Rows are points. Two turns around zero, p and q, are shown by what they do to some points. Write where each new point lands after one turn and then the other. Backwards means that the second turn is done in reverse. Each puzzle has new turns, and all numbers are rounded.

Turn p:
[ 49 -13] -> [50  7]
[-41  -2] -> [-37 -18]
[-8 14] -> [-13  10]
Turn q:
[ 8 18] -> [ 4 19]
[ 6 28] -> [-1 29]
[ 28 -16] -> [31 -9]
[10 15] -> [ 6 17]
[-53 -45] -> [-41 -56]
Where do these land?
p, then q backwards: [-39  -3] -> [-38  -9]
p, then q: [45 12] -> [29 36]
q, then p: [  8 -13] -> [14 -6]
p, then q: [  4 -37] -> [ 25 -28]
q, then p backwards: [-18  41] -> [-11  43]

Turn p:
[ 50 -14  -7] -> [46 24 -7]
[-32  30 -32] -> [-48  11 -23]
[38  5 17] -> [29 23 20]
[-22 -17  37] -> [ -1 -37  28]
[-34  -4 -16] -> [-26 -20 -19]
Turn q:
[ 2 12 37] -> [-13  12  35]
[-46 -28 -20] -> [-36 -14 -42]
[ -7 -26  -1] -> [-12 -23  -7]
[ 13 -14   7] -> [  4 -17  11]
[ 38  57 -23] -> [58 43  4]
Where do these land?
q, then p backwards: [ -3 -10 -48] -> [  4 -33 -36]
q, then p backwards: [27 40 -8] -> [49  2  6]
q, then p: [-22   2  40] -> [-30 -24  24]
q, then p: [-34 -34  28] -> [-25 -49  -6]
q, then p: [ 31   1 -13] -> [31 14  3]

Turn p:
[ 18  -8 -40 -25  -7  29] -> [ -5 -27 -43  -5  14  27]
[ -7 -25  35   7  42   2] -> [-45   7  40   0   8  -7]
[ -2  11   8 -11 -47   1] -> [ 35  -4  -9 -31 -13  -4]
[ 11  43 -21  -2 -22  34] -> [ 47 -23 -15   2  28  16]
[ -6  -3 -28  26 -50   6] -> [ 38  -9 -13   1 -37  31]
[ 20  -3  30   5  45 -36] -> [-35   6  23  23   3 -49]
[-34 -16  15   0  40 -36] -> [-37  50  17  11  -3 -14]
Turn q:
[  4  43 -16 -14  19  24] -> [13 38 13 36 13  5]
[ 17 -17   3 -25  10   6] -> [ 31 -14   3   4   0 -12]
[-76 -12 -12  41  36   2] -> [-41 -20   8  -7  50  66]
[ -4  12  50  32 -12 -53] -> [-61  -9  -1 -28   8 -44]
[ 22 -12  -6  13 -13  33] -> [  7 -11  -8  24 -35  10]
[ 11  -9 -10 -37 -26  18] -> [ 39   8  11 -10 -29   0]
[ 26  -6  -9 -10 -15 -31] -> [ 12   7 -27 -21  -8 -26]
Where do these land?
p, then q: [ -3 -43  19 -25  32 -15] -> [-12  17  34 -36  27  22]
q, then p: [-14  -5  -6   8  13  26] -> [ -4 -16  23  -1   3  19]
q, then p backwards: [-17  16   0   6  40  -4] -> [-4 19 -5 -6 37 19]
q, then p: [-42 -38  -6  13  -6  12] -> [-23 -17   4 -38  14  33]
p, then q: [ 28  15  -9 -36 -13  -9] -> [ 27   5 -36 -16  19   4]
p, then q: [ 35 -37 -14 -14 -48 -35] -> [ 25  20 -27 -56 -36  18]
p, then q: [-32  41  44 -10 -35   8] -> [ 30  11  10  18   6 -67]
q, then p: [ 17  10 -10  46  42  28] -> [  1   3  29  43 -17  46]
p, then q: [ 27  41 -18  11 -24 -11] -> [  4 -11 -54   8 -13 -17]
